Each row of a before or after table is a point. The points were changed in one or more steps. Then noise was added and the rows were shuffled. The steps act on columns, c1 being the first. Name the steps. A step turns or swaps two columns, mirrors them in a line or flattens them onto one, adds a multiple of one to another, or multiplies or shifts one. Angles are multiples of 10 degrees, from the lower column toward the higher: turns from -170 to 170, lines from 10 to 170 but not 90. Use the fewest steps. Two steps may share a column if one is a turn and the other turns, adds or multiplies; they go together, in the order done. Otherwise the lowest column goes first.

Before, 9 rows:
[[ 0.52  0.32  0.32]
 [-0.79 -0.35  0.20]
 [ 0.31 -0.17  0.57]
 [ 0.22 -0.46  0.53]
 [ 0.52  0.24  0.42]
 [-0.47 -0.43 -0.50]
 [-0.18  0.50  0.26]
 [-0.24  0.61  0.87]
 [-0.17 -0.50  0.31]]
After, 9 rows:
[[-0.29  0.01  0.06]
 [-0.10  0.77  0.69]
 [-0.33  0.00  0.45]
 [ 0.02  0.79  0.67]
 [-0.47  0.15 -0.62]
 [-0.32  0.99 -0.06]
 [ 0.21  0.02 -0.65]
 [-0.97  1.04  0.24]
 [-0.30  0.31  0.56]]
Steps: turn c1 and c3 by 60 degrees; shift c2 by 0.50

Before, 12 rows:
[[ 0.10 -0.69 -0.01  0.19  0.19  0.04  0.24 -1.01]
 [ 0.57 -0.31  0.36 -0.28  0.05  0.43  0.39 -0.61]
 [ 0.55 -0.05  0.13  0.48 -0.73 -0.79  0.14  0.79]
 [ 0.63  0.82 -0.72  0.44 -0.40 -0.62  0.03  0.64]
 [ 0.62 -0.26 -0.45  0.49 -0.51 -0.77 -0.13  0.59]
 [ 0.01 -0.22  0.04  0.69  0.12  0.21 -0.25 -0.52]
 [-0.27 -0.54  0.18 -0.51 -0.32  0.18  0.16 -0.06]
 [-0.14 -0.39  0.75 -0.04  0.17 -0.57  0.03  0.05]
 [ 0.59  0.41  0.00  0.12 -0.96 -0.53 -0.43  0.16]
 [ 0.54  0.09 -0.32  0.30 -1.00 -0.83  0.24  0.11]
 [ 0.04  0.23 -0.16  0.25 -0.21 -0.76  0.46  0.11]
 [ 0.28 -0.22 -0.14 -0.75  0.28 -0.63  0.18 -0.28]]
After:
[[ 0.61 -0.13 -0.43  0.06  0.73 -0.38 -0.13  0.86]
 [-0.15  0.41  0.73  0.11  0.07 -0.48  0.04  0.30]
 [-0.26  0.52  0.17 -0.60  0.20  0.10  0.16 -0.16]
 [ 0.10  0.59  0.00  0.28  0.33 -0.50  0.22 -0.93]
 [ 0.55 -0.57 -0.34 -0.42  0.80 -0.67  0.23  0.50]
 [ 0.04 -0.38 -0.15  0.05  0.17 -0.59  0.47  0.47]
 [ 0.02  0.01  0.04  0.59  0.40 -0.08 -0.24 -0.56]
 [ 0.28  0.51 -0.16 -0.41 -0.52 -0.71  0.18  0.06]
 [ 0.62 -1.02 -0.71  0.09  0.08 -0.22  0.01  0.88]
 [ 0.55 -0.40  0.12 -0.11  0.76 -0.31  0.14  1.07]
 [ 0.60 -0.77  0.00 -0.52  0.51 -0.34 -0.44  0.39]
 [ 0.57  0.39  0.35 -0.19 -0.01  0.06  0.37 -0.75]]
Steps: turn c4 and c5 by -40 degrees; turn c2 and c5 by -150 degrees; turn c6 and c8 by -30 degrees

Before, 9 rows:
[[-0.24 -0.84  0.55 -0.70  0.30  0.19  0.15  0.36  1.03  0.06 -0.29 -0.11
  -0.37 -0.26]
 [-0.02 -0.55  0.35 -0.48  0.91 -0.26  0.66 -0.26  0.71  0.31 -0.23  0.28
  -0.92 -0.79]
 [ 0.05 -0.31  0.29 -0.02  0.52  0.15 -0.68  0.45  0.72 -0.09  0.43 -0.45
  -0.40  0.14]
 [ 0.07 -0.52 -0.31  0.08  0.57  0.42 -0.10  0.03 -0.08  0.05 -0.26 -0.36
  -0.40  0.65]
 [ 0.45 -0.32 -0.29  0.41  0.47  0.55 -0.20 -0.11 -0.21 -0.82  0.07 -0.16
   0.36  0.48]
 [-0.63 -0.12  0.52  0.05  0.92 -0.21  0.82 -0.09  0.24  0.23 -0.56  0.86
  -0.53  0.03]
 [-0.05 -0.74 -0.12 -0.32  0.50 -0.21 -0.11  0.38  0.56 -0.61  0.35 -0.42
  -0.39  0.57]
 [ 0.51 -0.62 -0.03  0.98  0.48 -0.08  0.01  0.34 -0.23 -0.25 -0.01 -0.55
   0.41  0.97]
 [ 0.93  0.11 -0.50  0.89 -0.06  0.56  0.26 -0.09  0.02 -0.67 -0.25  0.08
  -0.29  0.84]]
After (9 x 14):
[[ 0.96  0.00 -0.96  0.87 -0.05  1.10  0.25 -0.10  0.10 -0.70  0.42  0.12
  -0.33  0.88]
 [ 0.07 -0.28 -0.25 -0.31  0.55  0.34 -0.74  0.46  0.68 -0.18  0.29 -0.46
  -0.33  0.11]
 [ 0.45 -0.34 -0.73  0.22  0.45  1.13 -0.16 -0.09 -0.24 -0.82  0.31 -0.16
   0.29  0.47]
 [ 0.02 -0.58 -0.80  0.26  0.56  0.84 -0.16 -0.06 -0.03  0.06 -0.09 -0.36
  -0.46  0.62]
 [-0.62 -0.12  0.08  0.44  0.91 -0.37  0.79 -0.08  0.23  0.19 -0.38  0.87
  -0.52  0.00]
 [ 0.03 -0.57 -0.13 -0.22  0.88 -0.46  0.62 -0.22  0.77  0.33 -0.44  0.31
  -0.92 -0.89]
 [-0.24 -0.82  0.08 -0.32  0.32  0.41  0.19  0.37  1.02  0.08 -0.66 -0.09
  -0.34 -0.30]
 [ 0.01 -0.76 -0.63 -0.47  0.56 -0.47 -0.11  0.39  0.61 -0.58  0.05 -0.43
  -0.33  0.60]
 [ 0.54 -0.58 -0.54  0.75  0.47 -0.22  0.05  0.24 -0.24 -0.22  0.63 -0.58
   0.38  0.95]]
Steps: shift c3 by -0.50; turn c4 and c11 by 40 degrees; multiply c6 by 2
